Each row of a before or after table is a point. The points were changed in one or more steps. Then noise was added and the rows were shuffled. The steps act on how far a point lies along the listed directions, d1 being the first. Name the steps. A step turns or swaps two directions, mirrors them in a line or flattens them onto one, adds a multiple of one to another, or multiplies one. Angles are multiples of 10 degrees, from the lower direction toward the higher: turns from -170 to 170, lines from 10 to 170 but not 90. Use the fewest steps. Two steps may share a direction if one is a turn and the other turns, adds or multiplies; they go together, in the order done. Otherwise the lowest direction goes first.

Directions:
(1): [ 11.6 -16.9  31.5]
(2): [ 21.0 -23.6 -20.4]
Before (11 x 3)
[[ 5.0 -4.8  0.2]
 [ 5.2 -3.0  1.2]
 [ 0.6 -2.4 -5.0]
 [ 0.5 -1.3  2.4]
 [ 1.6  1.1 -8.0]
 [ 3.8 -5.9  3.2]
 [-4.3  8.7  1.1]
 [ 2.6 -6.9  2.5]
 [ 8.3 -6.5  7.0]
 [-3.7  3.5 -2.9]
 [-0.4  1.1 -3.0]]
After (11 x 3)
[[  7.6 -12.8   1.7]
 [  9.5  -7.9  -0.1]
 [ -6.5   7.4  -3.1]
 [  0.9  -1.9   3.7]
 [  3.8  -5.8 -10.2]
 [ 10.6 -11.3  -2.5]
 [-11.9  18.0   5.7]
 [  4.1  -1.2 -15.3]
 [  8.3 -11.7   3.4]
 [ 14.4 -14.2   8.6]
 [ -0.3   1.2  -5.1]]
Steps: multiply d1 by 1.6; multiply d2 by 2.5

Directions:
(1): [ 24.9 -34.5  10.9 -16.3 -16.8  18.7]
(2): [-11.4 -30.8 -26.6  31.9  -3.8  -1.7]
(3): [ 16.9   3.0  32.2  33.6 -10.4 -15.9]
(4): [ 8.4 20.7 -6.6 19.3 -4.8 43.4]
(5): [29.2 -5.3 -6.6  4.9 43.3 -1.5]
Before (14 x 6)
[[  4.1   9.8   2.5   0.1  -0.7  10.1]
 [  6.5  -1.8  -3.1   2.8   4.8  -0.1]
 [  5.8  -5.6   1.1   2.2  -0.1  -0.2]
 [  3.4   3.5   4.5   5.9  -3.8   8.8]
 [ -3.2  -2.1  -8.3   2.2   1.1   2.9]
 [ -1.7  -4.5   0.9  -1.2  -7.3   0.0]
 [  2.2  -4.8   1.6  -1.4  -7.6   6.5]
 [  8.6  -7.7   0.6  -1.7  -1.9   9.5]
 [  2.1 -12.3  -4.4  -3.0  -3.9   3.7]
 [  1.4   0.4   1.6   0.9   2.1  -4.0]
 [  0.8   1.3   6.8  -0.9  -3.1  -3.7]
 [  3.7   4.4   3.9  -1.1  -1.2   3.1]
 [ -1.6   4.1  -3.4   0.1  -5.9   8.6]
 [  3.1   1.8   1.6  -5.8  -4.6   8.1]]
After (14 x 6)
[[-4.2  7.9 -3.0  5.5  6.2 -5.5]
 [-3.4  0.1 -2.2  1.6 -6.0 -1.1]
 [-2.0  2.0 -3.0 -4.6  1.6  1.6]
 [ 6.6  1.5 -0.7  2.2  5.1 -2.7]
 [ 2.6 -4.2  1.4  7.8 -2.5 -1.5]
 [ 3.0  0.7  0.6 -2.8  1.7  0.7]
 [-4.8  4.9  1.1  2.0 -4.6 -2.9]
 [-3.9  5.6 -1.1 10.5  0.8 -6.7]
 [-2.2 -0.7 -4.8 -5.6  1.2  2.3]
 [-6.8  3.2 -6.7 -0.6  0.2 -1.1]
 [ 1.3  6.2  0.9  1.8  4.8 -3.6]
 [-6.4  7.2 -0.9  3.3 -1.2 -3.2]
 [-2.1  4.1  2.0 -3.8  1.1  0.2]
 [-2.6  3.5  0.3 -6.4 -0.8  1.2]]
Steps: multiply d1 by -1; turn d2 and d3 by 90 degrees; multiply d4 by 0
